Every row gives one point. Two turns around zero, p and q, are shown by what they do to some points. Write where each new point lands after one turn and then the other. Backwards means that the second turn is done in reverse. Each puzzle has new turns, and all numbers are rounded.

Turn p:
[ 0.10 -0.16 -0.07] => [-0.17 -0.09 -0.04]
[-0.36 -0.12  0.15] => [-0.08  0.37  0.15]
[-0.05  0.62  0.25] => [0.65 0.02 0.16]
[ 0.24 -0.33 -0.49] => [-0.41 -0.23 -0.43]
[ 0.00 -0.26 -0.22] => [-0.29  0.01 -0.18]
[0.07 0.26 0.38] => [ 0.31 -0.08  0.34]
Turn q:
[ 0.04 -0.12  0.40] => [0.27 0.19 0.26]
[-0.10 -0.23  0.11] => [ 0.26 -0.07  0.04]
[-0.15  0.62 -0.37] => [-0.70 -0.22  0.00]
[ 0.30 -0.36  0.24] => [ 0.40  0.33 -0.07]
[-0.03  0.29 -0.43] => [-0.44 -0.17 -0.23]
[-0.06 -0.21  0.06] => [ 0.22 -0.05 -0.01]
Where do these land?
q, then p: [ 0.12 -0.31  0.44] => [ 0.25 -0.46  0.17]
q, then p backwards: [0.28 0.30 0.21] => [-0.35 -0.25  0.16]
q, then p: [-0.28 -0.05 -0.08] => [-0.29 -0.01  0.07]
p, then q: [-0.12  0.06 -0.56] => [-0.32 -0.23 -0.42]

Turn p:
[ 0.03  0.04  0.18 -0.03 -0.23 -0.15] => [-0.15 -0.05  0.12  0.17  0.17 -0.13]
[-0.02  0.11  0.26 -0.05  0.29 -0.24] => [ 0.12 -0.18  0.17  0.07 -0.24 -0.29]
[-0.08 -0.10  0.22  0.41  0.16 -0.09] => [ 0.22 -0.08  0.43 -0.15  0.01  0.02]
[-0.36 -0.27 -0.43 -0.72 -0.16 -0.35] => [-0.46  0.17 -0.59 -0.37  0.06 -0.58]
[ 0.58 -0.18 -0.07  0.21  0.22  0.20] => [-0.10  0.18  0.23  0.06 -0.41  0.49]
[0.21 0.30 0.17 0.17 0.10 0.33] => [ 0.28 -0.08  0.05  0.34 -0.09  0.31]
[-0.16 -0.53 -0.14  0.08 -0.20  0.54] => [ 0.12  0.66 -0.07 -0.24  0.28  0.27]
[-0.19  0.63 -0.19 -0.07 -0.17 -0.25] => [-0.04 -0.61 -0.35  0.11  0.21 -0.10]
Turn q:
[ 0.43 -0.29 -0.20  0.60 -0.04 -0.01] => [ 0.04  0.19 -0.28 -0.74  0.00  0.07]
[ 0.24  0.61  0.11 -0.27  0.26  0.31] => [-0.15 -0.08  0.77  0.04  0.23 -0.08]
[-0.48  0.22  0.09 -0.08 -0.22  0.28] => [-0.36 -0.07 -0.08  0.44  0.28  0.06]
[ 0.55 -0.17 -0.24 -0.35  0.41  0.20] => [ 0.34  0.23  0.40 -0.27 -0.03 -0.56]
[-0.09 -0.09  0.05 -0.18 -0.30 -0.24] => [ 0.03 -0.31 -0.21  0.15 -0.18 -0.05]
[-0.54  0.01  0.29  0.36 -0.14 -0.04] => [-0.14  0.02 -0.35  0.28  0.17  0.53]
[ 0.11 -0.20  0.13 -0.29  0.09 -0.09] => [ 0.35 -0.09  0.04  0.09 -0.06 -0.16]
[-0.21 -0.10 -0.23  0.22 -0.05 -0.41] => [-0.10  0.11 -0.30 -0.01 -0.42  0.20]
Where do these land?
p, then q: [-0.04 -0.35 -0.30 -0.25 -0.03  0.30] => [-0.46 -0.01  0.32  0.14 -0.11 -0.16]
p, then q backwards: [-0.01  0.25 -0.15  0.26  0.28  0.14] => [ 0.13 -0.07  0.31  0.07 -0.03 -0.36]
q, then p: [-0.13  0.03  0.10  0.62 -0.38  0.15] => [ 0.32  0.23 -0.55 -0.31 -0.15  0.03]
q, then p: [-0.19 -0.21  0.12 -0.42  0.27 -0.17] => [-0.20 -0.20  0.38  0.13  0.06  0.36]
p, then q: [-0.03 -0.02 -0.46 -0.19 -0.07 -0.11] => [-0.19  0.17 -0.09  0.28 -0.18 -0.29]
p, then q: [-0.25  0.11  0.58 -0.50  0.29 -0.11] => [ 0.04 -0.32 -0.13 -0.44 -0.55  0.37]
q, then p: [ 0.70 -0.05  0.04  0.32 -0.15 -0.53] => [-0.49  0.63 -0.36  0.31  0.01 -0.20]
p, then q: [-0.06  0.23  0.07  0.15 -0.22  0.32] => [ 0.05  0.31  0.16 -0.28  0.17  0.00]
